Rows are points. Two turns around zero, p and q, are shown by what they do to some points. Write where each new point lands after one turn and then the other. Backwards means that the second turn is done in reverse. Each puzzle has new turns, and all numbers are rounded.

Turn p:
28 17 => 33  0
21  2 => 19 -9
-40 -24 => -47   1
-10  25 =>  5 27
  1 -20 => -10 -18
Turn q:
 41 -11 =>  15 -40
-31  23 =>  1 39
-18   2 => -9 16
  8 -14 =>  -7 -15
Where do these land?
q, then p:   3 -19 => -19  -4
q, then p backwards: -22  36 => -7 42
p, then q: -14   0 => -1 14
q, then p:  34 -17 => -15 -35

Turn p:
17 26 17 => 29 19  7
-14   7 -32 => -27  16 -17
12 -2 -9 =>   4  -1 -14
-36 -32 -24 => -49 -21  -3
-15 -14  22 =>  -3 -17  24
36 15 25 => 46  4  1
Turn q:
 6 -5 40 => 24 17 28
33 28 -5 =>  30   2 -32
13  5  7 => 15  2 -2
-21 -43 -18 => -33 -31  24
  5  14 -27 =>  -7  -8 -29
-37   1   4 => -30  19  12
Where do these land?
p, then q: -27 -19 -40 => -51   7   4
p, then q backwards: -5 11 20 =>  0 -9 22
q, then p backwards: -2 22 24 =>  7 32  1
q, then p:  27 -23  36 =>  47 -19   3
p, then q:  15   1 -39 => -26 -13 -30
q, then p: -8  8 -2 => -6 10  1

Turn p:
  8  24   5 -24 => -17  21   5 -22
-11 -15  41 -26 =>   3 -20  38 -29
-11  18 -30  39 =>  -7  14 -18  48
-14 -23  -3 -30 => -13 -32  -1 -21
 20  21 -31  23 =>   1  30 -32  21
  1 -20  36  27 =>  38 -10  28  11
  6  -3 -17 -10 =>  -7  -2 -18  -7
Turn q:
-35  -5 -17 -15 => -38   4  -3 -16
 -3 -20 -12 -17 => -10 -12 -19 -16
-16 -14 -34   4 => -31  -3 -24   8
21  3 38 26 =>  34 -14  29  19
32 36 25  2 => 45 25 18  5
Where do these land?
q, then p backwards: -25   8 -37  10 => -15  32 -30  -3
q, then p: -19  10  23 -12 =>  -4   0  27 -20
q, then p: -24 -16  -1  -9 => -14 -25  10  -3
q, then p:  0 -4  1 20 => 14 -4  3 14
q, then p:  69   2  14 -10 =>  33  31 -48 -27

Turn p:
 25  22 -44  -2  35   1 =>  38  14 -33 -21  33  -4
 30 -25 -13 -10 -33   5 =>  24  -3   8 -17 -38  23
-5 12  1 28 41  9 =>  9 13 -1 24 42 -8
 32  11  37   0 -32  -5 =>  -5  12  48 -25 -20  -8
-18 -30  33   9 -25 -38 => -16 -22  22  27 -42 -28
 19   0 -14 -15   2  20 =>  14   0  -3 -20   7  23
-31 -22  -4  12  28 -11 =>   0 -20 -18  40  11 -10
 -8  11  18 -30 -16   5 => -30 -12   8 -23  -5   6
-44  21 -14   9   0  14 => -34  18 -31  17  11   6
Turn q:
-19 -29   0  34 -26 -27 => -10 -20   2  38 -43   1
 -1  -5 -30 -32  -3  41 =>   2  -4 -18 -57  -4   0
 12 -19  -9   1 -36   3 =>   8   9 -13  -3 -38  -9
 -5  39  31 -26  31  -8 => -14  19  29  -2  52  -9
-25  13 -25 -17  37 -22 => -23 -35  -8  -3  39 -15
 21   5  -7  -3 -10 -31 =>   4  10 -17  22   1 -27
 20  33  17  38 -22   7 =>  -1  44 -11  27  -4  31
  6 -15   2  12  15  42 =>  25  -7   5 -23  -3  34
 -9 -24  21  -6  13  -5 =>  10 -16  30   2  -3  -6
Where do these land?
p, then q:   6 -21 -12  35  22 -20 =>  25   8 -23  38   2   7
p, then q:   7 -17  13 -14  -4 -17 =>  10  -1  13   5 -22 -15
p, then q backwards:  17   5  36 -18 -52  21 => -43  -9  32  -8 -24  38
q, then p:   3 -42 -24   1  15 -10 =>  35 -18   7   6 -32   6
p, then q:  26  20 -17  18  31   2 =>  20   8 -14   7  43  -7
q, then p:   4  12  -3 -10 -19 -11 => -10   9 -16  -3  -4 -18
p, then q: -60  46 -15  10   2  37 => -53 -35 -20 -18  33  40
p, then q:  -3  -3  21 -23   4  -3 =>   3 -16  23  -5 -10  -9

Turn p:
 10  47  29  16 -14   3   6   8 => -14   4  30  19 -26  16  36   5
 -7 -24  11 -21  17  -3 -31 -14 =>  23  13   2  -7  -3   5 -42 -10
 -8  -5  18  39 -27  36  19   7 => -36 -43  15  18   9  22   7  -2
  3 -18 -34 -17   0 -25 -38 -14 =>  28  13 -36  -3 -11 -23 -22 -24
-18 -20 -31 -18  30 -10  -4 -42 =>  28  16 -20 -39  28  -4 -15 -29
24 21  8 23 13 27 10 30 => -28  11   0  29   7  25  19  26
  3  16  12 -19 -19   9  26  28 => -19 -11  11 -10 -18  -4  14  38
-14 -25 -15 -13  33 -61 -21  -5 =>  37  36  -1  -4  18 -50 -25 -18
 28 -12  16  20 -32  32  35 -16 =>   2 -56   1  10  10  33  22  16
-21  21 -14 -11  -2  -8  -3  17 => -21  17  -1 -14 -15 -20   6  -2
Turn q:
-35 -13 -25 -23   8 -18 -15 -23 => -22  -7 -15  26  17  14 -23 -35
-26 -16  20  41   2 -10  12 -14 =>  13  11  11  38   8 -39   2   0
  5 -14  -6 -14  12  38  23  -8 =>  0  5  2  8 20 29 35 10
  7  -5  -5  -3  -5  37 -43  -6 =>  -3  -1  20  14 -22  42 -15  17
10 27 23  9 13  0 18 64 =>  14  20  17 -57  19 -25  -5  30
  0  -5 -17 -10 -45 -13  16  -5 => -21 -25 -38   5  -8 -12   6  12
 14 -24 -24 -10  -1  -7  22 -25 =>   8 -25 -25  14   8  10  26 -17
  5 -24  24 -18   3 -17 -16   9 => -12 -28  30  -8   2  -7  -5 -12
 10  -5 -19   1   0  16  23  -3 =>  11  -1 -18   2  10  13  21  10
  3   3 -24  22   0  -7 -55 -19 =>  20  -4  -1  23 -34  20 -44 -12
  7  75  52   4  13 -20  16  30 =>  -7  55  16 -66 -19 -46   3  -3
Where do these land?
q, then p:  17  10 -36   9 -13  18  10 -43 => -23 -28 -39   3  10   8  34  -5
q, then p: -14  -8 -17  -3   9 -12 -21   3 =>   6   8  -9   9  -1  15 -18 -20
q, then p:  41  29 -12   4 -25  25 -35  46 => -22  -9 -25   1 -56  -2 -32  43
q, then p:  -4 -24   3  -2 -23   2  20   6 =>  -8   0   3   5  27 -24  -9   9
p, then q: -25  10  16 -31  37 -22  61  -4 => -27   9  32 -64  23  -8  19 -26
p, then q:  10 -37  -2  36  16  -2 -24 -15 =>  45  10  12  25 -18  18  -7 -17
q, then p:   3  32  14   6 -21 -14  -7  26 =>   4   9  -1  -9 -38 -30  -8   5
q, then p:   8 -27  11  -6  13  -8 -34 -29 =>  13 -36  18  14   6  25 -12 -20
q, then p backwards: -36  15  24 -13   7  13  30  12 => -20  16 -14  11  37  -7  22  26

Turn p:
 -2  -3  32 -24 -19  24 -18  11  18 => -19 -26  10 -16  29  23   3 -21  -6
  5 -19  -8  -2  -9 -18   4  13 -55 =>   7   7  -1 -22  10 -21 -17  51   8
  6 -22  28 -24   2   0  10 -12 -15 =>   5   7   0 -29  32 -18   1  -7  -9
 -3  -4 -11  -9 -21 -25  46  -7 -21 =>  14   6  -6 -35 -18 -31  20  16  22
 23  17 -12 -11  21 -27 -19  13  25 =>   5  21  14  32  10  17   0 -11  35
-16  -9 -12 -28  -7  36 -17 -12  -7 =>  13 -41 -11  -6  12  -2 -26 -13  -8
-12 -24  -4  54  -7 -25 -24 -18  28 =>  15   6  44  32 -25   7  22  13 -39
 -8  21 -11   3  12 -32 -14  -5 -34 => -11  11  11  19  -5 -34 -21  22  19
  7  68  -8  61  -2  10  28 -12  -5 => -45  31 -17   7 -78   0  -9  -8  -2
-22 -18  -1   5  15  -3 -18  18  26 =>   5 -15   2  33  16  13  21   5 -11
-12   0  16 -25  18 -18  30  -9  18 =>   3   8 -10  -1  16 -25  34 -25  12
32 -8 -8  0 -3 78 -7 19 21 =>   7 -15 -36 -15   2  68 -26 -22 -21
Turn q:
 15  26   7   1 -28 -28 -10  10 -28 => -37  12  -9  -2   4 -33  -3 -19 -20
 39 -16 -10  22  -9  24  19  28  20 =>  43   4  21  30  12 -26  20   3 -11
-25   0  25  -8  15   9  24 -44  -5 =>  -8  25  16 -15 -29  36 -16   9  22
-15  23  18 -44 -18 -12 -13   2  -2 => -43  -9   5 -35  -3  -1  20   1  -4
 14  24  22  -3   9 -11 -30   0  -3 =>  -4  11 -16 -34   9  -9   4 -25  -7
-48 -17  13  -7 -10   7 -16 -49   6 => -12 -18  -5 -21 -47  20 -17   8  42
 17 -36 -29  16  16  28   7  41 -14 =>  42 -20  10  27  32 -14 -20  26 -21
-47  20  12   8  -2  10   5   1  10 => -18  10  -7  -8   6   5   4  21  45
 24  31 -27 -13   1 -17 -13 -16  -5 => -12   9 -34  -1 -10   5  16 -10 -36
 27 -53 -31  27  27  -9  26  26  21 =>  49 -22  18  57  26  16  -7 -14 -12
Where do these land?
p, then q: -37   0  35  -3  23   3 -30 -11  -2 =>  -8   5 -11   5  11  20 -54 -15  17
p, then q backwards:  42  -5 -12 -11 -35 -22  -3  29  14 => -30  -7  31 -12  29  22  21 -12  28
q, then p: -31  27  23  -6  29  -4  19   3  14 => -16 -15 -35  17   4   9   7 -39   3
p, then q backwards:  11  -7 -11  27 -19  12   5 -22  33 =>  31 -16   2 -18   5  -2   5 -36  15
q, then p: -32   3  26 -25  -9  17   8 -22  -6 => -20 -38   2 -11  20  14  20 -13  11
q, then p: -31  13   8   5  -2  10  10  -4 -24 => -19 -23   3  26   6  13   7   0  13
q, then p:  53 -33 -31   6  -2 -37  17   0 -12 =>  -4  27  17 -15 -22 -23 -37  30 -47
q, then p: -24   7  22  -5  14  -4 -13 -13  -6 =>   5 -28  -1   8  12   4  -4 -24   8
q, then p:  27 -31 -58 -16  -3  -7   0  28  10 =>  22  33 -16 -16   0  -1  -7  53 -36
q, then p:  43   3 -63  11 -28 -32 -11  16  -3 =>  26  26   1   1 -42 -34 -10  58 -19
q, then p:  -6  28  31 -15  35  36  -8 -17 -16 => -17 -20 -16  -5  25  12 -23 -25  48
q, then p: -15  -6  30  32  -3  27   5  13  -2 => -12  18  23  22  14  20  15 -22  18
